Each row of a before or after table is a point. The points were changed in one or more steps. Then noise was added and the rows were shuffled. The steps act on columns, c1 being the first. What was done? A step turns or swaps two columns, mirrors them in a line or flattens them onto one, adds a multiple of one to another, or multiplies or shifts one. Angles are multiples of 10 degrees, from the lower column toward the higher: turns from -170 to 170, lines from 10 to 170 but not 90. Use the fewest steps. Two steps may share a column if one is a turn and the other turns, adds or multiplies; they go together, in the order done. Otherwise the lowest column goes first.
In the rows, zero is written as 128.

Before (10 x 2)
[[ 98 103]
 [135  98]
 [122  49]
 [ 61 140]
 [112  90]
 [162 108]
 [151 134]
 [108  98]
 [137 145]
 [143 177]]
After (10 x 2)
[[121  81]
 [117  97]
 [101 144]
 [137 134]
 [130  92]
 [117  91]
 [142 101]
 [126  26]
 [130 149]
 [136 191]]
Steps: multiply c1 by 0.4; multiply c2 by 1.3

Before (8 x 8)
[[132  89 124 143 132 147 112 148]
 [119 111  90 124  73 125 120 147]
 [113  99 164 117 128 133 109 122]
 [130  99 141 127 136  91 203 131]
 [124 140 131 107 118 153 119 153]
 [110 162 164 149 127 142 185 116]
 [133 114  65 141 124 115 105 130]
 [ 94 108 137 177 142  64 115 151]]
After (8 x 8)
[[128  42 133 140  96 108 248 131]
 [ 87  68  84 154  74  94 107 131]
 [112 164 148 124 149 146 114 148]
 [111  77 117  91 107 179 115 140]
 [131  86  95  74 115 128  91 132]
 [121  11 114 129 148 130 103 147]
 [119 230 119 169 141 133 220 109]
 [118  42 150 158 133 131  98 115]]
Steps: turn c1 and c8 by 30 degrees; multiply c2 by 3; turn c3 and c4 by 70 degrees; turn c5 and c6 by -70 degrees; multiply c7 by 1.6

Before (13 x 12)
[[ 66 122 153 162 134  66 129  94 128 125 172 141]
 [140 184 134 107 150 120 128 137 127 171 117 148]
 [ 96 131 102 108 142  85  85 173 103  86 162 125]
 [108 128 151 176  72  97 164 150  75 167 147  92]
 [153 175 143 115  92  99 124 155 126  92 105 146]
 [ 73 100 144 117 144 130 174  88 137 119 109 108]
 [121 101 114 116 124  93 104  87 102 125 115 162]
 [113 151 135  98 137  88 186 118  46 112 128  93]
 [112 163 161 157 159 137  85 112 111 151 187 131]
 [ 50 136  96 169 125  65 104 117  59  92 111 109]
 [147 156 132  89 135  61  97 130  99 126 182  65]
 [121 120  87 185 170  42 160 105  41 111 142  77]
 [134 121  82 109 111 123 151  73 132 153 170 128]]
After (13 x 12)
[[140 164 161 157 122 103 181 126 147  66 115 129]
 [212 120  86 187  74  50 121 134 150 118 149  75]
 [109  99 145 116  91 158  96  82 180 148 134 109]
 [160 155 133  89 138  34 157 109 114  77 139  65]
 [134 175 145 115 160  51 113 146 105 156 159 145]
 [147 131 102 107 137  83 173 162 163 102 174 124]
 [132 184 133 108 109  65 138 128 117 132  83 149]
 [182 136  98 170 144  57 146 138 217 151 162 107]
 [175 130 150 175 158  97  71 173 158 103  94  92]
 [151 102 113 116 143 120 146  82 138 142 128 161]
 [206 150 135  97  90  64  82 103 157 131 146  95]
 [126 120  83 108 131 130 100  63 120  82 110 128]
 [116 122 151 161 122  71 132 111 188  85 138 142]]
Steps: mirror c1 and c9 in the line at 140 degrees; add -1 times c2 to c6; add 0.5 times c4 to c8; turn c5 and c7 by 150 degrees; mirror c10 and c11 in the line at 130 degrees

Before (10 x 24)
[[205 121  90 154 170 153 141  88 127 157 115 173  64 135  63 141  97 155
   89 131 199 123 127 133]
 [123 114 161 141 126 120 171 149 145 123 103  90 147 122 154 112  39 165
  116 131  39  87  43 168]
 [118 182 105 139 192 149 152 110 169 117 112 102 125 158 145 140 113 127
  118 121 177 156 108  83]
 [127 142 113 133  91 100 122 106 198  52 146 195 209  86 203 162  64 119
  131 133  69 174 136 168]
 [177 126 121 130 116 143 108 110 161  38 141  63 122 150  95 167 137 120
  123 152 142 126  61 136]
 [ 86 150 123 133  93 161 146 112 122 122 196 113 188 146 127  80 120 104
  123 130 110 151 115 101]
 [144 121 102 187  83 161 119 154 203 111 145  82  77 173 111 127  84 166
  175 160 138 121 130 125]
 [112 120 166 136 110  96 156  93 140 114 105 145  79 130 113  87 151 138
  104 131 134 140  92 138]
 [149 112  99  83 100 139 151 100 135 109 143  94 102 135 141 119 111  80
  144 118 119 190  85 139]
 [165 145 119 190 166 180 144 103 113 104 162  79 121 193 143 116 148 120
   86 212 134 108 122 171]]
After (10 x 24)
[[100 102 167 135 109  97 149 153 141 130 103 129  78 115 128  87 150 136
  104 130 132 142  89 138]
 [136 153 100 188  83 162 122 121 205 129 146  82  78 184 127 127  84 168
  174 161 140 122 130 126]
 [ 77 105 121 132  91 160 142 116 121 124 195  83 190 193 128  80 118 104
  123 130 110 153 117 103]
 [ 70 101 113 133  91 102 124 126 195  60 145 170 210 101 210 162  64 121
  132 135  69 175 136 167]
 [196  97  89 154 168 151 138 153 129 170 115 221  65 127  74 141  98 153
   90 128 199 122 125 132]
 [197 113 121 133 117 141 114 140 159 108 139  90 120 157 153 169 135 119
  123 150 141 123  62 135]
 [173  87 106 137 192 151 146  87 171 115 111 124 124 147 142 142 112 125
  119 121 177 156 106  84]
 [146 110 100  82  98 138 145 155 135 115 144 102 101 145 145 121 109  81
  141 118 118 190  87 140]
 [205  97 118 190 168 180 140 127 114 111 161 116 121 214 149 117 148 119
   84 211 136 108 123 171]
 [142 153 161 142 126 121 159 130 144 114 102  91 148 107 146 112  38 165
  117 130  38  88  44 168]]
Steps: add 0.7 times c5 to c1; turn c1 and c12 by 30 degrees; turn c2 and c8 by -120 degrees; multiply c7 by 0.7; flatten c10 and c15 onto the line at 130 degrees; add 0.7 times c11 to c14

Before (8 x 64)
[[ 83  93 112 156 148 138  88 109 163 113 140 142 115 114  81 100 194 140
  151 147 207 148 147  69  64 175  46 112 178  79 130  94 139 120 125 121
  156 144  80  78 160  97  78 132 131  82 156 142  81 124 127  87  84 122
  177  54 106 163  67 164 183 131 151 122]
 [139 110 130  94 121  95 140 154  95 182 116  47  89 119 102 107  98 210
  144  97 127 109  83  63 153 160 104 119  80 186 176 109 146 152 155 140
  109 143 154  74 154  85 142 165 137 142 157 116 116 201 157 117 121  73
  167  98  85  91 113 178 172 109 186 179]
 [155  92 105  89 155 104 167 153 101 100 141 140 196 131 116 104 127 157
  103 134 108 152 155 155 138 205 103 133 155 106 139 191 135 153 118 138
  120 141 174 137 190 177 110  84 137 137 159 113 147 115 210 114 145 179
  121 131 160 166 155 184 112 131 150 163]
 [145  96 122 136  87 171  99 191 140 166 114 172  87 181 126 133 144 197
  104 189 125  78 144  87 135 152 116 128 151 110 143 114 194 143 156 101
  131  97 124  89 138 202  93 168  87 186 137 152 174 163 129 169  95 146
  113  31  88 136  93 120 153 109 153 149]
 [110 107 172  90 163 158 178 104 104 127 103 152 107 122 104 151 160  99
  128 119 112  85 198 165  89 122  68  95 183 138 194 115 108  99 107 124
  158  68 156 122 118 121 116 132 104 165 152 134 201 130 139 146  66 123
   63 113 103 152 140 134 193 100 148  44]
 [134 162 129  76 163 117  77 127 100 149 122 105 124 147 127 111 122 135
   89 103 103 148 171  57 130  78  86 106 125  84 172  95 118  74 145 177
  103 158 148  67 156 105 117 155  66 166 134 127 125 154  93 155 111 127
  167 145 103 135 119 154 126  81 115 122]
 [ 80 112 110 131 117 152 108 123 124  92  92 169 112 132 111  76 151 124
  110 137 196  98 108 166 122 136 147 141 116  92 189  98 130 121 124 154
  191 148 175  96 208 172  96  98 119 158 127 121 160 143 205 155 101 118
   91 141 181 114  99 157 111 116  71 180]
 [129  86 167 109 152 194 121 176  92 159 147  77 111  46  92 138 117  94
  120 177 108 185 166  87 129  61 130 110 124 132 108  90 159 104 113 117
   73 107  88 156 105 116 115 130  89 117 139 146 171 110 204 107 119 209
  148  88 211 117 100 131 150 114 176 123]]
After (8 x 64)
[[129  86 167 111 152 192 148 178  95 158 146  76 110  47  92 137 118  67
  117 109 105 186 168  86 127  59 132 111 123 129 138  88 157 102 115  98
   74 106  89 158 105 114 116 128  88 116 139 146 173 108 206 106 119 209
  128  87 209 117  99 132 151 114 177 123]
 [144 100 119 137  84 174 135 192 141 165 113 175  86 181 126 133 144 139
  104  36 123  76 146  91 134 151 115 127 152 107 143 113 193 145 156 111
  131  99 123  89 139 200  94 167  87 188 138 151 171 162 127 168  94 146
  141  32  90 136  96 119 154 111 153 149]
 [140 118 126  94 120  96 153 155  93 182 117  48  90 117 103 107  97 212
  145  99 125 109  85  65 151 159 106 120  79 186 150 107 144 153 155 158
  111 145 155  72 151  86 144 165 139 143 156 114 118 202 157 117 120  73
  115  99  87  93 108 179 173 108 186 179]
 [153  94 104  89 153 103  96 153 103  99 141 141 195 130 116 103 129 146
  106 106 109 153 155 158 139 207 103 136 156 106 142 193 136 154 117 155
  124 139 177 139 187 178 107  84 138 138 158 111 146 114 210 114 145 180
  114 132 160 168 154 183 111 130 152 164]
 [109 115 171  89 161 154  47 101 103 126 104 154 109 122 104 152 160 112
  127 157 110  88 199 163  88 120  70  95 181 139 161 115 111 100 104 104
  159  65 159 121 121 120 115 130 104 164 151 134 205 129 137 147  65 122
  129 116 104 152 141 134 195  99 146  46]
 [ 82  97 110 156 146 139 190 104 165 112 139 141 115 113  82 103 194 126
  150 108 208 147 145  69  64 177  45 115 177  79 139  92 140 120 125 113
  158 143  82  78 158  97  80 130 135  82 155 140  81 126 129  83  86 127
  126  54 107 160  64 162 181 133 150 123]
 [ 81 120 110 132 120 152 113 124 123  93  92 172 112 131 113  75 154 120
  108 125 196  97 106 167 122 138 143 142 117  94 154  98 127 120 125 149
  189 147 176  95 207 173  93  96 121 158 126 120 161 145 203 156  96 119
  142 140 184 116  99 160 114 115  72 179]
 [130 166 132  78 165 121 191 125  98 148 120 105 126 148 126 112 124 151
   89 143 100 147 168  58 129  77  86 108 125  84 134  93 117  75 146 141
  102 157 148  70 156 106 119 154  65 167 135 124 125 154  91 153 113 126
  131 148 103 135 119 155 125  80 115 122]]
Steps: multiply c31 by 0.4; turn c2 and c31 by -20 degrees; turn c7 and c55 by -130 degrees; multiply c55 by 0.4; mirror c18 and c20 in the line at 160 degrees; add 0.7 times c34 to c36

Before (13 x 64)
[[191 153 142  84  92 138 126 121 112 118 100 138 125 131  88 140 147 182
  117  96 147 150 161  64 114  97 130 123  88 166 104 129 159 103 155 177
  125 152 108 116  89 112 136 196 169  73 172  64 139  28 135 109 149 105
  110 133 125 125 141 130 134 158 191 157]
 [111  97 169 139 122 133 168  95 120  88 119 121 119 119  83 115 144 106
   81 145 146  72 109  93 175 148  96 104  53 156  99 119 125  81 101 161
  143 161  59 149 143 165 144  78 129 105 170 143 126 120 151 144  79  78
   84  91 113  64 192 157 202 146 129 173]
 [159 148 141 149 141 117  99 151 123 100 177 146  67 134 182 140 119 161
  191 154  96 124 113 108 105 165 146 114 101 114 115  93 132 165 106 162
   84  96  93 152 132 142 186 103  95 126  98 107 175 165 104 157  86 175
  104 124 103 142 145 141 124 136 116  81]
 [134 175 128 117 161 137 173 160 130 169 167 161  94 118 186  69 109 125
  193 164 152 105 124 158 108 131 134 136 131 136 132  76 112 140 105 179
   74  66 115  78 184 132 115 102 102 132 133 138 157 158  93 148  28 161
  159 163 144 141 102 137  73  94  99 126]
 [171 130 129 128 131 132 162 147 107 177 148 129 119 103 183  80 110 120
  197 151 100 110 136 113 106 128 122 155 140 102 110 114 110 135 109 163
   25  42  63  78 138 112 149 115  98 136 119 120 161 188  80 152  59 119
  144 108  83 121 132  72 122 112 140 107]
 [147 125 162 115 144 127 158 190 163 130 161 119  84 138 130 132 165 180
  193 147 120 133  88 147 142 132 143 128 174  56 105  89 146 157 124 203
   57 101  89 104 185 119 161 125 118 117  85 132 163 159 110 115  56  92
  133 141 138 133  93 132  97  99 109 144]
 [224 135 101 104  91 120  57 142  78 166 144 139 121 131 106 144 131 178
  123 112 158 156 152  68 118  99 185 169 109 123 126 112 114 122 139 127
  159 128 128 126  94 134 122 200 155  66 150  96 142  81 141 126 129  84
  105 122 153 111 154 139 177 134 144 165]
 [129 130 195 136 128 118 138  57 140  67 123 120 100 155 156  92 116 150
   79 105 161  87  82  90 162 146 109  97  82 125 108  97  98 120  83  80
  127 119  89 147 119 153 134 107 140 103 136 109 118  93 193 101  93 118
   94  87 128  52 197 118 166 118 113 135]
 [164 149 180  99 156 103 132 128 113 144 174 126 117 118 151 113 173 165
  219 122 111 138  89 160 104 135 117 147 122 125 130 103 134 149 119 140
   79  70 116  87 171 125 136 102  65 124  75 155 129 199  78 121  63 131
  111 166 134 135 134 112 116 132 146 111]
 [121 152 105 124 158 129 142 176 126 152 202 124  83 123 166 117 119 170
  213 137 102 127 126 131 128 144 132 147 132 148 119  78 115 146 132 163
  103  77 134  88 152 114 161 103  83 139  93 145 131 161  97 100  87 126
  156 111  98 130 161  59 107  96 107  96]
 [153 139 144  94 157 133 154 152 140 128 178 132 128 116 183 115 119 130
  214 148 129 118 109 141  99 148 157 171 102 112 109  89  88 158 123 171
   39 121 122 129 152 157 154  98 118 154 119 105 108 194 102 108  48 124
  155 124 110 121 134 107  93 146 132 132]
 [156 150 180 154 123 100 174  58  92  28 117 151 135 137 106 126 136 134
   92 131 167  90  94  76 132 121  97 107 117 141 140 139 108  87 150 119
  148 157  79 165 143 196 165  78 113 147 170 111 168 106 199 123  99  73
  114  81 114  45 195 134 166 117 125 119]
 [220 141 136  66 120 155 160 124 107 149 136  98 139 110 106 135 135 145
  158  84 143 153 126 112 141 137 167  89 110 115 174 103  85 122 186 139
  160 149 124 103  55 150 146 168 137  52 155  70 123  36 154 154 151 113
  106 191 150 114 160 116 178 160 127 160]]
After (13 x 64)
[[153 142 147  95 148 136 150 149 138 126  12 135 125 115 177 118 120 132
  221 146 126 118 133 141 105 148 156  62 163 112 112  89  90 159 123 170
   45 120 120 129 150 160 154 101 119 155 129 138  96 190  98 127  42 120
  149 117 110 118 131 109  93 145 132 135]
 [122 156 100 128 157 127 136 173 122 148  32 121  82 124 164 118 121 172
  214 144 105 128 121 133 126 146 127 126 115 144 114  81 120 147 130 156
  106 102 136  87 155 119 163  99  80 135 155 117 102 161  99 107  86 124
  155 114  94 123 186  57 108  97 108  95]
 [174 126 127 129 131 131 161 141 109 180  60 132 120 107 186  87 106 124
  196 146  97 112 130 111 103 134 126  77 117 105 113 113 109 135 111 165
   27  53  60  77 142 112 146 115 102 137 139 139 169 188  81 112  56 121
  143 110  80 118 179  70 123 112 141 105]
 [107  98 167 146 116 135 170  93 122  90 179 125 116 124  83 112 149 104
   87 141 142  76 150  94 175 152  98 172 191 158  97 118 123  81  99 156
  141 187  58 153 140 162 148  77 126 102 105  78 152 125 158 164  77  80
   78  87 112  73 166 150 199 154 127 173]
 [156 149 140 145 141 114 100 154 126 101 115 142  63 134 186 133 125 160
  194 157  96 131 140 103 103 165 140 189 164 108 114  88 136 170 104 164
   87 110  90 150 135 139 190 103 100 120 155 132 175 162 106  91  87 178
  107 124 109 147 163 144 125 136 113  78]
 [152 118 156 115 145 131 155 195 165 132 106 116  84 137 126 129 169 177
  196 154 119 133  74 147 145 135 141 151 124  61 102  87 144 153 125 205
   55  86  89 103 180 115 168 127 120 119 171 142 124 164 111  93  61  89
  133 135 136 133 108 127 105  97 104 142]
 [222 133 106 105  90 120  57 138  82 164  32 138 124 133 110 139 132 180
  123 109 158 154 165  70 121  99 189  39 137 125 133 115 115 126 133 122
  156 141 135 126  97 134 123 195 160  68 135 148 142  81 138 145 128  87
  105 122 150 109 146 140 177 136 145 166]
 [158 151 177  98 152 103 130 127 114 145  58 126 116 120 152 108 174 163
  218 125 104 141  90 164 104 137 114 110 150 127 129 105 132 146 121 141
   80  78 116  86 169 120 132 102  65 123 145 100 112 200  78  81  59 138
  106 161 132 129 158 110 117 127 150 117]
 [126 128 196 132 128 120 141  54 143  68 194 131  99 153 157  89 118 150
   74 103 159  87 124  87 159 145 107 196 201 126 107  92  95 114  88  76
  135 156  90 144 118 159 137 112 144 107 136 122 104  95 193 150  96 119
   95  83 128  51 192 115 168 114 117 141]
 [133 173 123 113 164 132 171 161 128 158  80 163  96 115 188  69 109 125
  198 165 150 104 123 155 113 129 136 138 120 134 136  72 114 144 108 181
   75  64 115  76 185 132 112 102  97 135 134 116 168 156  90 123  24 163
  156 161 145 141 132 133  71  92  95 128]
 [189 155 143  84 100 138 132 120 112 121 162 135 124 131  86 141 144 182
  116  95 150 149 195  66 115  94 127 118 158 165 105 130 160 104 157 174
  125 156 105 117  87 110 142 198 172  69 138 165 140  32 136 174 153 108
  115 127 126 123 127 129 137 154 190 156]
 [222 143 134  65 114 152 162 122 106 147 199  99 137 110 108 130 137 145
  154  81 146 151 149 112 141 139 168 218 165 118 175 101  85 122 182 141
  158 154 119 103  53 150 143 161 137  54 100 171 151  27 155 149 156 106
   99 190 148 112 148 114 181 161 131 160]
 [156 153 184 156 120  98 173  60  89  28 178 153 134 133 107 129 135 136
   94 133 165  90 111  82 129 119 107 164 159 147 135 144 105  84 143 124
  148 188  82 168 144 200 164  82 110 149 154 136 163 109 199 166  98  78
  117  76 111  47 171 132 168 119 124 120]]
Steps: multiply c28 by 3; turn c11 and c28 by 140 degrees; turn c29 and c48 by 150 degrees; turn c23 and c29 by -40 degrees; turn c38 and c59 by -30 degrees; turn c47 and c52 by 110 degrees; turn c47 and c49 by -50 degrees
